Each wall is flat, endless, passes through zero and stands at right angles to its row. A trip goes straight from one point to another. Which walls does it cross, in order?

Walls:
(1): [-26  -2]
(2): [24  4]
(3): [ 28 -12]
Trips:
[ -3 -49] to [-24 -10] => 3
[15  0] to [ -6 -21] => 2, 1
[-37   7] to [-6 17] => none
[-11  -3] to [-8 41] => none
[-11  20] to [-60  -4] => none

Walls:
(1): [ 15  24 -24  -2  -1   8  13  -1]
(2): [ 18  31 -27  -2  29 -16 -22  23]
(3): [ -1  -2  32  18   4 -18  18  10]
(4): [ -2   8   2 -27   8  -5 -14 -30]
Trips:
[ -1  19  19   5  -8  -7   0 -26] to [-22   9 -15 -20  20 -33 -18 -11] => 2, 3
[ -2 -16 -17   5 -11 -12  17   6] to [-28 -23  -7  21 -27  45  21   4] => 3, 1
[ 23  21 -20  18   8  -2  52 -11] to [-17  45  -1 -22  17  37  21  33] => 3

Walls:
(1): [  6   6   1  22  12 -12 -28  -2  20   0 -21 -25  -4  16]
(2): [ 18  22 -30  16  23   8  -5   7  -3   1 -22  -1  -7  14]
(3): [  8  -7   8  -2  16  30  -5   5  15  -7  11 -11  10 -25]
(4): [-23 -32  36   3  19  33  16   4  -6 -35  -9  19  -5  -2]
Trips:
[-21 -26 -31   8  18  -7 -10  25 -25  -2 -12 -14   9   3] to [-50  17  -5 -33   7 -18  -3   7  18   3  31 -13 -15   7] => 4, 2, 1
[ 11   3   7  10   0 -11 -16 -36  21 -35  13 -16   2 -22] to [ 12   9  46  -9  -5  28  20 -44  28   9  11 -22  52 -15] => 4, 1
[  9  32 -28 -22   7  32  28 -17  20  -2  60 -17 -21   0] to [  7  -3 -10 -11  -4 -18 -20 -12  -2  32  25  49 -21 -45] => 2, 3

Walls:
(1): [ -3 -14  -2 -11  20  11 -13  33   1   6  19   3  -6   1  28 -22   9  12
  34  22  -1 -12 -10  -5  19   5   2  -1 -15 -26  -4  21  -4  -6  20 -13
  19   2  33  27 -14  -9  15 -26   1   7 -33   4]
(2): [  9   9  37   5 -15  -3 -17   9  13 -14  12  10   3 -15 -15   2   4   5
  12  -2  -6   8 -11   9  23  12  -1  -9  -7  -1   0  -4 -20   1  27 -23
  -5  34  16 -14   1  39 -22 -11  -8  -7   6  18]
(3): [-11   2  -3  -9  28 -31   0 -19   2  38   2 -40  -9  -3  -2   0 -28  -6
   2 -21 -21   4   2  20  17  32   1 -32 -13  -7  -9  13   5  16  30  -3
  20 -31  25  -4   9 -15  12  -5 -25 -22  -4  -7]
(4): [ -9 -19   1  -5 -23   3 -11  -6  41   7  -1  -4  20  -2  11 -41  14 -11
 -36 -14   0  12   0  30  18  17 -11  -6  18 -12 -25   2 -30  15 -16  20
  15 -20  20   6  10 -19  22   7  10   6 -16  12]
Trips:
[ 10   5 -13  18  -7 -18 -13 -15  -1   6  -7  -5   3 -11  -1   9  -4 -15
  13  21 -32 -19  -2  -5  22  28  17   1   0   2  -8  -5   3   6   6  15
  -5  16  -4 -23  38  -7 -19  11  42  26  -6 -10] to [ 11 -13  26 -41   0  -6  -6  11  -8  39  -9  -7  19   9   4  16  18   9
  27  24 -29  13  28 -19  -2  -3  11  14  37  -1   0  -4   7   3  -6   9
  24 -19  38 -20  -7  40   3  21 -12 -26  45   4] => none
[ 11 -28 -14  25 -22   1  -6  -5   2  -5  -4  14   8 -16   2  -3  -8 -18
  14   8  10  -8  -3   7 -19   6  -4  19 -11  -6  -4   3 -32   7  -6 -24
   0 -32  22  18   3  15  -5  28 -18  -7  -2  10] to [ -9  -8  42 -15  16   9 -16  -9  11 -35 -10  18   2  17   3  -5   4 -10
  12  -8  32  14 -32   9 -42  24   8   2  19 -21 -22  -8  19  36  -6 -10
 -15 -28  14  21 -16   3 -27   8  31 -26  -6  29] => none
[ 12  23  15  -7  11 -35  16   0 -11 -10  23  15 -26 -10   0   8  32  -1
  12 -27   2  10  36  29 -26  -7 -37   2   1  -5  12  17  33   7   5  -2
  -9   3  -5  -7   7 -17  -1  31 -24  15  -1 -15] to [-31  14   3   8  -5  16  11 -20   2  22   1  13  16   2   3  -3   4  14
   9  -1  27  10 -14  -3  -2 -17  -9  22 -27  -7   8  22  28  12   5   7
   5  -1  -1 -25  -1 -19  13   7 -11 -16  21  16] => none
[  9   4 -11   4  12 -10  10 -11  -1   7  11   1  -4 -10  -3  20   0  13
   0 -12 -27  30   7  -5  13  10 -42  -7  -2  16  29 -31  -5   8   2  16
  30  24 -27  10  -9  11 -15   6  -3  -9  -2  35] to [-10  14   4  -6  -4   5  14  13  -6   6  27  14  21 -13  20  13 -38  -2
 -18   4   6  24   2   7  -4   2   8   4 -34 -36   9  42  24  14 -33  13
  10 -10 -12   5 -33  -8  -9  15 -17  -1  -7 -16] => 2, 1
[-22  -5 -17   9  21  34  16 -30   2 -16 -34  -7  34  33   9 -12 -23 -27
 -14 -14 -12   0  40  32  13  12  -9  -8 -20   0  30   5  26  17 -42   2
  11   6 -15 -13   9 -11  18  -5  -6 -10  12 -17] to [-23   9 -29 -17   7 -26  19   0  -8 -27  10  11 -23   5 -10  -7 -22 -22
  -9  -9  20 -11  37   7  21  16  46  17   1   6  13 -11  58  -4  -8   9
  36 -16   0 -32  13  -6   9   4  20  -2   8   4] => 4
[-11   0  12  18 -12 -16   9  -1  28  19  -1 -18   3  -5  28  14  -5  24
 -12 -12   6  -6  14   9  15  -7  -4  11  14 -10 -17  27 -12   2 -21 -21
  -9  16   2  -7 -11   1   2   5 -36  13  15 -25] to [ 10 -12 -13  30   8   4  -5 -13   2 -24  -2   8 -13   0   4  13  33 -30
   2  31  -3 -18 -33  20   4 -15   1 -14  29   7  10 -19   8  23   9   1
   4 -13  -7  21 -27 -30  -2  36   2 -11   5  26] => 2, 3
[ 34 -13 -20   8  -5  -3  24  -6   7   8  31   4 -17   0 -23 -20  19  27
  -6 -13 -18 -15   9 -26 -12  14 -12  12  12 -25 -16 -20   3 -24  11 -41
   0 -27  14 -22  14  11 -31 -30 -25 -45   8  -6] to [ 16  -2  -4  35  -7 -16 -31   0   7  37   9  11  17  -9  22  -3 -12  -1
   6   2 -33  11   0  -7 -22  28  -9 -32  15  -1  -8  -9  -1   7 -16 -19
  -5 -13  14   7  11   2  27 -11  13 -23  11 -18] => 4, 2
[  5  -7 -10  -2  12 -12  16 -29  -5  15 -18   6   4   1  -3   2   2  18
 -12  -7 -31 -20 -11 -29  -9  13  15   1   7   9   4  15  -2  -4 -33 -22
   5   8 -20  -6 -10  -8   2   7  16 -23  25  25] to [-29  -1   8  20  14 -15  -7   6  23 -20  -5  26   0   0  -8   5  36 -24
 -15   0   5  27 -22  -1   7  -9  25  45   9   7  -5 -13   5 -17  -9   0
  -5  16   9  -8 -10 -15  -4  -2  26  -8 -10  10] => 4, 2
[-22  -5  13 -41  49  15  -5  -1  15   6 -24  -4  11   2 -18  10  -6  16
 -10   0 -10   1  -6   4  -6 -11   6 -17  -6   6   4  19 -10  41 -11 -28
  -3  -8 -54  12  17 -24  16   0  17 -19   0   6] to [  8   9 -17  12  10 -36  -9  13  19 -14  -2 -12  20 -31  -8  -8  -7 -15
  -2  -1 -45  -3   0   7   9 -29 -20  16 -18  21  12  19 -19   0 -45 -48
  45  16  17 -16  15  -4 -21  -6  10  27  22   8] => 2, 3
[ 10   3  30  44 -16  -8   1  13   7  -8 -31 -20 -17  10  14 -33  31  -2
  11  14 -23  16 -23  12   2 -28   4  24  -2 -14   0 -11  41  -8  28  -4
 -50 -11   2  21  -8   1   6  35  23 -14  -4   8] to [ 37  -1  12 -18   9  -4  -8  37  30  -6   1  35 -16 -21 -15   2  10 -20
  -4  10   3 -60  17 -18   8 -12   6  -1   4 -14  -6 -15  -8   1 -26  12
  24   4  -8  -3  29 -17  23  16  -8   9  17  -1] => 4, 2

Walls:
(1): [-31  17  11  23   5  -6  -4 -26  16 -13  27  14  24  -1 -26  13  -8  28
 -11   7  24   4 -34  14  15 -17   8  12   2   1  23  -3 -46  -3  23  12
  14   2 -10  -5 -15 -39  31  26  22 -17  -5   8]
(2): [ 22   0 -18   9 -23  23  -8   8 -18  -7 -11   1   6 -18  15 -10   0   7
 -14  -6   7   4  10  -3   7  -1  -3  -8  13   0   9  -1 -10  32   5  -7
   9  16 -18  18 -25 -13 -40   2  -5 -18 -23   1]
(3): [ 39  -8   2  25  24 -40  -5  -3  10  17 -11  -4  16   3  -9  -2  20  17
   2   4 -41  12 -16 -14  -8 -21  17  37  52  -6   0  47  -8  19  18 -13
  -1  19  13   2   5  12   9  20  -4  15 -19  22]
(4): [ 10 -20  -4  -4 -21   6   1  15  20 -44 -15  -2  19 -24 -14 -13 -16  21
 -23   1  11  -3  47 -31  -2 -35  -5  11  -1  19  -2 -13 -11   1  10  11
 -25   4   5  13  -2  17 -21   7 -25  -7  -9  10]
(5): [ -6  25 -33   6   1  12  22  15  11 -21  17 -13 -18 -13   9 -16   6   3
 -11 -10  -7   4  -3   6 -15  39  -3 -18 -19 -10  10  -8 -37   9  29   0
  19   2  -7 -29  -3 -30 -24 -25 -11 -12  14 -10]
(6): [ 37   0  35 -18  -2  -9  -5  16  12  -7 -21 -16 -12 -11 -42 -22 -23  -4
   0 -21 -40  21  -4  -5 -11 -12   5  10 -26 -14 -25  11  30  27 -23 -11
  12 -20  20  -2  -3  -3   6 -28 -33 -24  -9   7]
(7): [-17  16  18 -10 -17  28  20 -32 -13  15 -60   2  -3  11  -7  -8 -15 -18
 -35   9  23 -18 -21 -35   5  -2 -13  -2  36  11  14  20 -11  -7 -27   3
  11  -6  -6  -3   9   0   8 -28 -13 -29  32 -40]
Trips:
[  6  -8 -24  -1 -15   1 -42  11  15  10 -27  -7  15   3 -11  -1 -12   1
   6  26 -37   7  11  39  30 -10  10  29   8  10  13 -10  32  18  -2   7
 -33  -7   7  16  -9   5   8  31   5  20  -6  22] to [-10   7   4 -12  -9  -6   2  13 -28  -4  -1 -10  -9  16  14  14  -3  14
  31 -36 -27  -7  -2  10 -20 -37  31   8   5  17 -26  43 -37  -7  60  -2
 -29  50  -3  -7  16  10  -8  10  -3  -8  19   2] => 6, 2, 1, 5
[ -9  14 -23 -10  -8   4  21 -16 -12 -38  30   2   0 -26  22   9 -12  -3
  22 -24 -16  -4   4  60 -15 -22  31   0   4  23  14  17 -26  24 -21  -8
   8   3 -19   5  11  -4   1 -12   3  -9  39   6] to [-23  -6  19  10  15   7  17  23 -14  -3  12  22 -18  14  21   6 -19 -26
  10 -18  15  -7   2  15   1   5  -9 -30 -39   3  -6 -23 -34   1  -4 -37
   1   3 -25   7  -3  -2  19  -1  15   1  12  17] => 2
[ -2 -12   0  -7  -5  -3  34 -31   1  24 -25 -18 -14   2  -2  -9  37 -22
  18  -4  11 -22   5   6  20   6  25 -19 -18  12   7   9   5   5  30  18
  -1 -14  -2  16  14  15  16  -7  24  13  -1  12] to [ -7  14  18   6   5  -5   7 -21  23   3 -37  -4  19 -19   2  -2  -6  18
  38 -15 -27  22  -6  -3   2   2  25  23   6  14 -17  11 -24 -15 -38 -12
   4  -3   5 -16   1 -24  44  22   9   4  -1 -10] => 3, 1, 6

Walls:
(1): [ -7  11  34   6  -3 -16 -30  -1   4   4 -23  25 -11   7  37   8 -10  -9
  -2   1  -8  44  16   5   1   7 -12   5 -18  -3   5 -12   9   2   7 -27
 -12  17  26 -31  22  24 -15  -9  -2   5  16  -6]
(2): [  9  26   2 -13  -3  -1 -10 -10 -13   1  10   2 -14  25 -22   8  32  13
  15  -2 -35 -16   3   1 -23 -11  23  13   2  18   8  -4   1   8  -1 -14
 -16 -18 -24 -19  -1   9   5 -18  14   0   3   2]
(3): [-17   5  12  -1  -5  -1 -16 -27  29  29 -23  39 -11 -25   4  21 -39  -7
 -11   3   3  -4  -8   7 -11  30  38  -5   7 -27  24 -36  21  -6  -8 -23
  10  -8   1 -21  -1   7   8  11  19   3 -16   3]
(4): [ 10   2  11  14  -5 -31   5  -3   3  -2 -14  27  13  -6  -2   5 -20 -17
   0   6   9 -12  -1   1  -7  -2  -3   1   6  14   7   0 -20   2 -19   4
  21  -3  -8   5   1 -30 -25   1 -33  14  11  -7]
(5): [ -6   9  20   1  20 -33  -6  16   6  19 -36  12  38   9  -2 -14   8  13
   8  -3 -26   4  10 -16 -17 -30   1  -1   4  21  -9  13   5 -15   2   6
  20 -16  36  17 -17 -18 -18  -4 -10   9  -4  36]
(6): [ -2 -16  -8   0  -5  19   7  10  13  -5   3 -13  11   6  11   2 -41  14
 -18  27 -11  -3   8  -9  10   8   0   9  19  19   9  20 -15  36  -7   2
 -30  13 -22 -18 -15  29 -10  15 -11 -10   4  -7]
Trips:
[  2   1  -6 -20   5  -1  11  -8 -16  16  15  24  -1  15  -5   7  17 -18
  14 -20   4   0   1 -13  18   0  -3  18  -2   4   4 -16   2  -5   8  24
 -13   8   0  -9  35   3  -7 -10 -13  13  20  27] to [ 25  -7   7  -1  -6 -16   3 -21 -18  15  17 -11   3 -11 -19  -2  -8  15
   8  -7  -5  -5   0  44   3  22 -13 -10  13  29  11   9 -13 -38 -12   9
 -17   7  17 -18  -4   2   1  24  -2  15  26 -30] => 1, 6
[ 27   3   4  21  23 -27 -18   5 -24  22 -19   9   6  11  -7  -1   3  -5
 -23  -7  13 -11  -4  14   8  -7 -16  19  39 -14  19  37 -10  -6 -31  -3
  25 -20   8  11   8   0  -4  10 -21  32 -11   7] to [ -5  -3 -21  28 -12  -1  17  -4  -2 -21  -3   8 -20  13 -12 -11   3  -6
  -3   6   3   4 -17  15   5  40  20   5  10  10  21   2  -6 -27  25  -3
 -13  -6  -4   8  -3 -24  -9  12 -14   8  14  21] => 3, 5
[ 27 -20   4  16  17 -38  10 -11   2  14  -2  13  60   5  -8   0   6   5
  14  -8   3  11 -13 -12  -3   0   1  29  12 -14 -12 -23   1  -2 -10  -6
  26 -21   4 -17 -20  38  -6   8  -2  18  14   0] to [  9  15  18   1  29  10  -2  20  26 -23 -10  17  -9 -35  13  11   4  22
  19  -3  27 -19 -37  19  16  -2 -18 -20 -12   0   7  14   5  28   2   9
  -5  22   5   1   0  23   1  35  26   5  -3  11] => 6, 4, 5
[-16 -21  -8   1 -33  23 -11  11 -23 -14  -8  -4 -10  43  -6  -2  -7 -21
 -32   9  11  51  -4  39  32  -8   6  10  20  -5  -5   5  -3   5  12 -10
   1   7 -11   6   4  -7  15  12  -5   6   0  -9] to [  1  -7   5   3  36 -32  11 -11  13  -5   2 -12 -11  22  -6  -7 -10 -33
  13  -7   5  32   8   1   2  -8  -2  -8  -6   1  -8  -6 -11  18   0  36
  -4  18  -2   4 -22 -20   1  19  -4   1 -26 -10] => 4, 1, 5, 6
[  7 -16  14   8  -4  16  -1   5  -2   5 -17 -17  -3  11   2   6   6 -14
  -8 -11   3  -2   6  -4  -6  -5  24  11   1  12  -4  19 -17   2   6   9
  35   6 -15 -17  -6   3   9 -10 -17  36   0  27] to [ -5  -4  10 -26  18   3 -14   7  13  -1  14  28  38  -2  13  -1   6  21
  14  13   7  -8  -5 -41  11 -10  19  -8  11  -3  17   1  -4  -7  10  -7
   9 -30 -11  21  14 -12 -11   8  16  28  -9  -8] => 6, 3
[-17 -24   3   6  -5 -18  30  31   9  -3  -1   7  16  -8 -12  30  -1  -6
  16 -24  15  17 -25  18  15  12  22  -5  -5  -2  -1   0  -2 -12  12 -40
   4  10  23  -7  -7  -7 -33   6  14  16  13  -3] to [-17  26  -1   1  -7  14 -20   1  12  -3 -19 -13  10  -4 -13  -2   6  -4
   1  -4   6   7  19 -16 -11   6  19  20 -23   9  -5 -34   8 -22 -32 -13
 -11  -6  15   9   9 -26   2  10   6  29  23  -4] => 2
[ -7  -8   5  -6   1  -4  21 -11  17  -9 -24 -31  -3   3  15   1 -34  -8
  -8  -7   7  -3   8  26  -5 -16  -1   7   1   7  -8 -12  22 -14  -7   3
   2   4  -9  27   7 -19   8 -15  -9  14  12 -14] to [ 29  14 -10  18  -7  16 -14  11   2  17  -9  -4 -26 -20 -38  16   0  21
   4   5  16   9  12 -30  13   2  21   6  -5   8 -26  15 -29  -8   1 -20
  13 -11  15   5  20  -9 -33  -1   8 -16  -2  -4] => 3, 2

Walls:
(1): [  3  -9 -14 -31  -5   3  17   3   3   7  15  14  13 -15  15  -4   7  -6
 -19  34 -26   9 -11 -12  -9  -2  12 -12  -6  -3  -4 -15  -8  17   8   6
 -33  -2  13  22   4  22  -8 -15  -2   1   5 -13]
(2): [ 15  -2   1   7 -13 -14  -6  -4  15   4 -22  -2  14  12  15 -12  -4 -21
   3 -26   2  16  -9 -12   3  29 -31  14  12 -10 -26 -30  -9  -9 -27 -12
  19 -32  -5  20 -44  -4  -1  38 -16 -24  21   8]
(3): [-36 -20   8   0 -42  -6 -17  -9   7 -30  -7   3  -4  14  15 -18  -7   2
 -18  -7  11   7  48  -8  16   5   7  19  23   9  11  12 -20 -16  14 -15
  11  -8   2  -5 -42 -12 -44 -13  -5  -4   8 -16]
(4): [ 21 -24  19  17  30  19 -12   4  23 -11  42   6  47  11  -3  14 -19  10
  12   2   5  -4  -8   4 -23 -28  -4  11  -9 -18 -10 -18  -8   7  -8 -10
 -27   9 -13  31 -15   5 -32   3  30 -23 -25 -23]
(5): [ 10 -14  27  -4   0 -12   8  -9 -33 -13  -1   0 -16   2  10   0  -9 -15
  20  -6   3  -4 -17  -7  12  -3  14   1  26   7   0  36  26  -8  -2   6
  10 -16 -16 -19  -9 -20   2  13   3  -9  -9 -18]
(6): [ -5   0 -13  30   1   2 -24  19   1 -10  -6  13  21   4  -7  -8  -5  18
 -23 -10  -4 -15   6  20  -7  16 -17   6  -2  22 -14  10  10   9 -27  58
  -6  26   2  31 -21  23  22  -2  -6 -12 -13  11]
(7): [ 20 -11  23 -35  12  -2   3  19 -11   8  18  19 -24 -15  -2  -4   4  -7
  32  -1  18  14  -6  60  25  -6 -15   2  -8  13  -9   0 -12  14   8 -15
 -13  16  -1 -20 -11 -21  -1   3  -6   7 -33  16]
(8): [  8   5 -23   1  -1  -2   7  -9 -20  39   3   0  -7 -10   4   8   8  -7
  -9 -13   3 -11  -6   5 -33 -20 -18  32  -7 -16  22  13 -10 -36 -21 -10
 -21  10   6  -4   1 -25  16  -1  23  -7  35   6]
(9): [  6  -6 -14 -10 -16  17   0   1  16   9 -14  -3 -36   5 -27   0  17   7
 -18   0   4  15 -26  23  -9  19 -16  -6   0   0 -12   4 -20  -9  -2  -1
  -9  -7 -29  -3  13  13  13  38 -12   7   9 -14]
(10): [  7  18  52 -30   3  10  -1  16 -27  22   7  12   5   6 -28 -19  31  16
  -3 -29  18   0  -3  13  29 -15 -30  -4  15  -3   7   6 -20  20  -5  -1
 -17   1  17  14  21 -18  15   5  -4   2  -5  -1]
Trips:
[  4   4  12   6  27  -3   0  21  13 -15  13   5  15 -14   2  11  27  17
 -23   6 -15  -9 -42   7  31  -3  16   2 -11  19  -7  -4  -2 -18 -27  22
 -16   2 -18 -14  22   3   6   7  -1 -27  -4 -22] to [ 19   4 -14 -45 -12   1   0  20   2 -43 -25 -15  19  27  -5   1  11  15
 -10  -4 -12 -32   3 -16 -21   9  25  13  13  15  11  14  38 -18  35  12
  -2 -10 -37   8  10  12 -18   3  24  -2  16  -4] => 7, 10, 3, 4
[ 19 -36   8 -31  -6   2  15  12   2   3 -19  -8  -6  -8  -3  26 -18 -19
  21   3 -15 -15 -10  -4 -11  41  11  -2 -24   4  -4  -2 -14 -12 -53  -6
   2 -12  -4   2  -3  11 -27 -35  -7 -17   7 -17] to [ 18  15  35  -4 -12 -11  20 -19  -1   4 -12  25  -7  13  -9   2   1   1
 -18 -26   5   7 -20   0  23 -13   5  15  -4   8  -6 -11 -12  26  22 -17
 -19  -9   0   7  21  13  34  31   0  -7 -13  30] => 8, 10, 4, 1

Walls:
(1): [ 29   1  18 -10 -14 -25 -12   8 -23 -13 -44  27  -5   6  23 -31 -10   6
  -3 -27   7  -6 -18   2 -21  50 -23   5 -16 -35  10  -3   3   0  36 -13
  -1   2 -10   2 -23  -2  14 -12  19  19  -2 -24]
(2): [  2  -7   1  -3   7   7  15   8  23 -21  34   1  -4  -2  19 -11 -38 -27
  10   2   7  -5 -17   8 -15   1 -15   1  -1 -11  24 -29   5  -4   3   5
   6   2   7 -18  14   9 -19   7  -5 -11 -24 -24]
(3): [-19 -24  -2 -13 -35  33  31   4  25   7  13  -1   4  14 -11   3  -8 -13
  -1  -6   3  21 -27  -9  -4  -6  -7  21  10  15 -17  -7   7 -16  -3  15
  -3  10   1  10 -31  -1 -18  -7  21  -8   8 -13]
(4): [  0   6   6   3 -18 -15 -10 -20  -3   0   4  19 -19 -12   1   7 -30  11
  37   2 -15  -1  -3   6   5 -14 -24  -3  -2  17 -15  -7  16  11  12  -3
   6 -11  12  -1  41   1  -6  -6  -3   0 -40   8]
(5): [  1   0   5 -13 -12  -2   0  -4 -16   2  12  23 -15  22 -17   0 -26  -6
  26  -5  -5  10   8  19   4  -9  19 -28  -8   0 -35 -34  14   2  -6  11
 -15   9   0 -17   6  12  -7 -22  31   2  21   3]
(6): [-11 -35 -11 -11   0   6  21 -12   5 -17  -3  14  -4 -20  -4  14 -60  -2
 -19  10  -3  23  11 -14  -4 -23  16   4 -13   0   0  -1 -19 -16   4 -19
  -1 -15  13  43  11   2 -24  29 -14   3  -8  -9]
(7): [  7 -30 -18 -25  12   4  20 -24 -19 -19  11  -2  -9  20  23  13   6 -17
   9  21  -6  24  -7 -13  -7 -18  -2   0   1   7  -7 -15   0  10  -7  17
  -3  20 -14   7  -1 -14 -36 -16  11  18   3 -21]
(8): [ -7  22   3  -3 -12  -8 -12  -6  -2   5   0  -4  -5  -6   5   8  -1  31
   2  22  15  17  -5  27 -14 -31   7 -31 -33   3  -1  11  33  35 -18  24
  -5  17 -21 -14  11   3  16  19  -1   5 -30  -3]
Trips:
[  6  18  13  26 -10 -17 -15  14  19   4  -6 -24  30   6  -1  -5   5  19
  11 -20 -11  -1 -10   1  -3 -18   8  -3  -1  14 -26 -18  21   4  48 -24
 -15  35   4 -48  30  21  -2 -16  -8   0  13 -16] to [-26  -2 -26 -24 -13  -9  14 -11  29 -11  12  -4 -27   1 -22  -4   9  -7
 -21  23   5  -2  13 -26  11  14   5   2   8  20   9  36 -17  11 -13   5
  18   1  18  -9  -7 -13  31  17  10 -22 -33  23] => 1, 2, 5, 3, 6, 4
[  5  -2  19  -1  -5 -12  16  23 -21  25 -15 -11 -25  14  11  -7 -10 -21
   8   1  -4   6   5  -4   5  15  -2   6  25  28 -11  -2  -1  -4 -32   9
  12   5   1   5  -3  -1  -7  -9 -13   7  -4   3] to [  8 -12  -8  24  22  35   2  14   2 -31 -12  23   9  10  -5 -25  15 -33
  43 -19  -2  11  -6 -10  -3  -1 -18   2 -32   3  25  28  -6   7  34  25
  18  -6  -4 -19  -3  14   6  38   7  26   2  14] => 1, 2, 5, 4, 3, 7
[ 20 -13   7   7  17   8 -32  24  -4 -20 -13  15  25  13  31 -24  17  30
 -27 -16 -12 -12 -18  30  -7  -6  15  -2 -26  35   3 -30   1  -8 -17   0
   1 -28 -26 -23   2   2  -2  -7 -14 -27  -3 -48] to [ -1  14 -12 -28   1   3 -17  -1 -13 -24   4  11 -14   6  12  -9 -27  12
 -14  26  -5  30  37 -15 -16  30   6  18  -6  21 -20  20  -1  -8  -7   1
  10 -44  19  -4  11   0  -3  18  18   0  -9   8] => 6, 4, 5, 7, 2, 8
[-18   4 -20   5 -13  19  42  -5  28 -11 -12  -8 -10 -13  17  11 -22 -19
  29  17  -6  13 -19   0  11  28  39 -20  -6 -15  16  -4   0  28  12   9
   3   5   6  12  43  13   6  18  -2  -3 -19 -37] to [ 12  29 -49  -5 -14  31  -5 -26   8 -11  14  39  14  -8 -11 -12 -13  -7
  -6  12 -19   6  -9  15  10 -13 -37  26  13 -33 -22 -17  18  -8  -3 -16
   7  11  -2 -14  21 -21 -19   5  -6 -15   4 -16] => 8
